Every row gives one point. Each table stands for the endless flat space through its points: a line for two points, a plane for three, and so on. The two share one point or none. Which?

First (2 x 3):
[[ 2.0  4.0 -2.0]
 [-0.5  2.5  1.0]]
Second, 2 rows:
[[ 2.8  4.6  0.1]
 [ 2.2  4.2 -0.2]]
They share: [ 1.0  3.4 -0.8]

First:
[[ 1.4  1.3  2.8  0.7  0.3  0.7  3.9 -3.0]
 [ 3.0  2.9  4.4  4.3 -2.9  3.5  0.3 -2.6]]
Second:
[[ 0.2  2.0 -0.4  1.4  1.0  2.3  2.2 -3.3]
 [ 4.4 -0.7  4.2  3.4 -2.3  0.3  7.6 -1.6]
 [-2.3  5.6  5.2 -2.8  3.5  4.7  0.2 -1.2]
 [ 7.4 -2.3  4.0  3.5 -5.7 -1.9  4.0 -5.1]
 [ 2.4  2.1  5.8  6.2 -2.3 -1.3  3.6 -3.6]]
They share: [ 1.8  1.7  3.2  1.6 -0.5  1.4  3.0 -2.9]

First, 2 rows:
[[ 3.1  1.5 -0.2  0.8 -5.6 -3.8  2.0  0.9 -2.0 -4.2  4.1]
 [ 2.3  1.5 -1.4  2.4 -4.0 -2.2  0.8  1.1 -2.2 -3.8  3.1]]
Second (3 x 11):
[[-1.6  4.7 -2.5 -0.3 -1.4  0.1 -2.8  1.6 -4.1 -5.2  2.8]
 [ 4.4 -2.3 -1.5  5.7 -4.9 -2.4  2.2 -0.9 -0.6 -2.2  3.3]
 [ 2.0  0.9 -3.8  3.0 -3.3 -1.9 -0.9  0.2 -0.7 -2.8  4.7]]
They share: no point

First, 4 rows:
[[-2.7  0.3 -2.5  0.8  4.8 -0.8  0.2  7.3 -2.5  4.4  6.3  0.4 -2.1  4.8]
 [-2.2  0.8 -3.2 -2.1  1.1 -1.1 -4.6 -3.2 -2.8 -1.6  2.2 -2.1 -2.9  1.4]
 [-1.3 -0.7 -5.0 -3.7  0.8 -3.1 -2.9  0.7 -2.4 -1.3  3.8 -3.4 -2.2  0.4]
 [-1.8 -0.4 -3.5  1.3  3.0 -1.9 -0.1  6.7 -2.0  4.1  4.7  0.1 -1.7  5.4]]
Second:
[[-0.8 -2.6 -7.1 -3.1  3.1 -4.4 -1.2 -0.7 -3.7  2.9  2.4  1.0 -3.1  3.0]
 [ 0.2  0.2 -5.6 -4.7  2.6 -4.8 -2.9 -2.1 -3.2 -1.1  1.3 -1.6 -2.9  5.5]
 [-4.1  0.7 -1.9  4.3  4.0  6.3 -2.8  3.5  0.0  1.2  6.7 -1.8 -1.8  0.2]
 [-2.5 -8.5 -8.9 -0.5 -0.7 -2.4  4.6  1.8 -0.8  6.1  5.5 -0.1 -2.6  1.0]
 [-0.8 -1.0 -4.4 -1.3  0.8 -0.2 -0.7 -0.3  0.6 -1.7  3.7 -4.4 -1.9  4.9]]
They share: no point

First (3 x 20):
[[-1.2  2.8 -2.4  3.2  0.1 -4.5 -0.3  3.4  0.0  0.9 -2.9 -5.0  1.8  2.9
   3.1  3.5 -3.2  0.7  0.4  2.1]
 [-0.6  0.4 -1.0  3.2 -2.7 -4.5 -2.3  4.4 -2.6 -0.3 -0.1 -5.0  0.0  4.9
   4.7  5.1 -1.2 -0.1  1.6  0.7]
 [-3.2  0.4 -4.4 -0.8  0.1  1.9 -1.9  1.4  0.4  4.9 -3.7 -0.2  0.6  1.3
  -0.1  1.9 -1.6  0.7 -0.4  2.5]]
Second, 3 rows:
[[-2.3 -2.4 -4.9  0.4  0.3  1.8 -3.0  3.6  0.9  1.1 -3.5 -2.4 -0.7  6.3
   1.1  2.5 -0.1 -0.9  0.9  0.0]
 [ 1.9  3.0 -1.3  1.0 -0.9 -0.6 -1.2  1.2 -2.7  2.9  1.9 -0.6 -2.5  0.9
   0.5  7.9 -1.9  2.1  0.3  2.4]
 [-1.8 -0.5 -3.6  0.6 -0.7  0.2 -2.4  2.7 -0.1  2.1 -2.5 -2.3 -0.6  4.2
   1.8  3.4 -1.3  0.0  0.9  1.1]]
They share: no point

First:
[[-0.1 -3.2 -0.2 -2.7 -0.9  0.8 -1.0  3.6  0.3  1.0  0.5  0.4  0.3  2.5
  -1.5 -1.1  2.6  2.1 -1.9  0.3 -1.6 -4.0 -0.8  2.9]
 [-0.9 -3.6  0.0 -1.5 -1.5  1.2  0.4  4.0  0.1  1.6 -0.5  1.2 -0.5  1.5
  -0.3 -1.3  4.2  3.3 -2.9 -0.5 -3.0 -5.4 -0.8  4.3]]
Second, 5 rows:
[[-1.7 -1.8  3.6 -2.7 -0.9  3.0 -3.7 -1.0 -2.1  1.4  1.6  0.0  0.3  4.3
  -3.5  0.9  2.8  2.3 -3.4  0.3  1.0 -2.5  0.3  2.3]
 [-2.3 -2.1  1.9 -1.9 -1.5  2.6 -3.6  0.7 -1.4  0.6  3.5  1.8  0.8  2.1
  -2.7 -0.7  2.3  1.5 -1.6 -0.2 -1.0 -1.6  0.4  2.9]
 [-0.3  0.6  0.2  0.1  1.5 -0.8 -3.5  3.8 -1.3  4.4  3.0  0.2 -1.3  6.5
  -0.7 -0.5  1.6  3.3 -4.2 -0.9  3.2 -3.3 -1.9  1.1]
 [-3.9 -3.0  2.2 -3.7 -0.9  5.0 -5.1  0.6  0.7  1.0  2.6  1.4  0.9  2.7
  -5.1  1.1  0.0  1.7 -2.4  1.7 -3.2  0.3  0.1  4.1]
 [ 1.6 -0.6  0.0 -1.5  1.2 -1.5 -1.8  3.8 -1.0  3.4  0.7 -1.3 -0.9  6.5
  -0.7 -0.5  2.4  3.0 -3.8 -0.3  3.4 -4.9 -1.9  0.6]]
They share: [ 0.3 -3.0 -0.3 -3.3 -0.6  0.6 -1.7  3.4  0.4  0.7  1.0  0.0  0.7  3.0
 -2.1 -1.0  1.8  1.5 -1.4  0.7 -0.9 -3.3 -0.8  2.2]

First:
[[ 2.1  0.7  0.6 -2.3  2.4 -0.4  3.6 -2.2  0.7 -0.4  0.1 -2.5 -3.4  3.0
   1.5  3.5 -0.1 -1.5 -0.4 -1.6  0.3 -2.3  2.5  0.8]
 [ 2.2  2.6  4.4 -8.3 -1.8  5.6 -0.1 -5.9  4.8  3.9 -4.2 -4.7 -2.0  4.5
  -1.6  5.1  1.2 -4.0  1.0  1.4 -1.9  0.0  7.6  5.6]
 [-2.7 -3.0  6.2 -1.3  4.5  2.9  0.1 -1.3 -0.2  2.0  0.3  3.4 -0.1  1.7
  -4.0  2.9 -0.7  0.2 -4.4 -0.8  4.1 -7.4 -0.6 -5.2]
 [-4.8 -4.3  2.6  0.8  5.9 -1.6  2.3 -2.1  0.3  0.4 -1.1 -0.3 -1.1 -0.1
  -4.8  3.0 -2.4 -4.6 -4.4 -1.0  0.9 -3.1  1.9 -3.9]
 [-2.2  0.4  6.1 -2.9  2.9  2.4 -1.9 -1.9  5.1  0.3 -2.3 -1.6 -0.6  1.5
  -5.0  4.2  1.0 -2.4 -3.8 -1.8  3.8 -2.1  3.2  1.1]
 [-1.3 -0.8  0.5 -0.7  2.8 -4.1  3.3 -0.5  1.9 -1.6 -1.8 -1.9 -5.5  3.9
  -3.4  0.0 -1.7 -7.2 -1.4  2.2 -0.4 -1.5  7.0  1.7]]
Second (2 x 24):
[[ 0.6 -2.5  3.8 -1.4  4.0 -1.4  1.8 -2.6  0.3 -2.0 -0.6  1.4 -2.2  3.6
  -4.4  4.8 -2.6 -4.4 -1.6 -3.7 -1.7 -4.3  4.1  2.1]
 [-0.6 -1.3  2.6 -1.4  4.0 -0.2  2.4 -2.4  0.7 -0.2 -1.2 -0.4 -2.2  2.4
  -2.8  4.4 -1.8 -3.6 -2.4 -1.9  0.1 -3.1  3.5  0.5]]
They share: no point
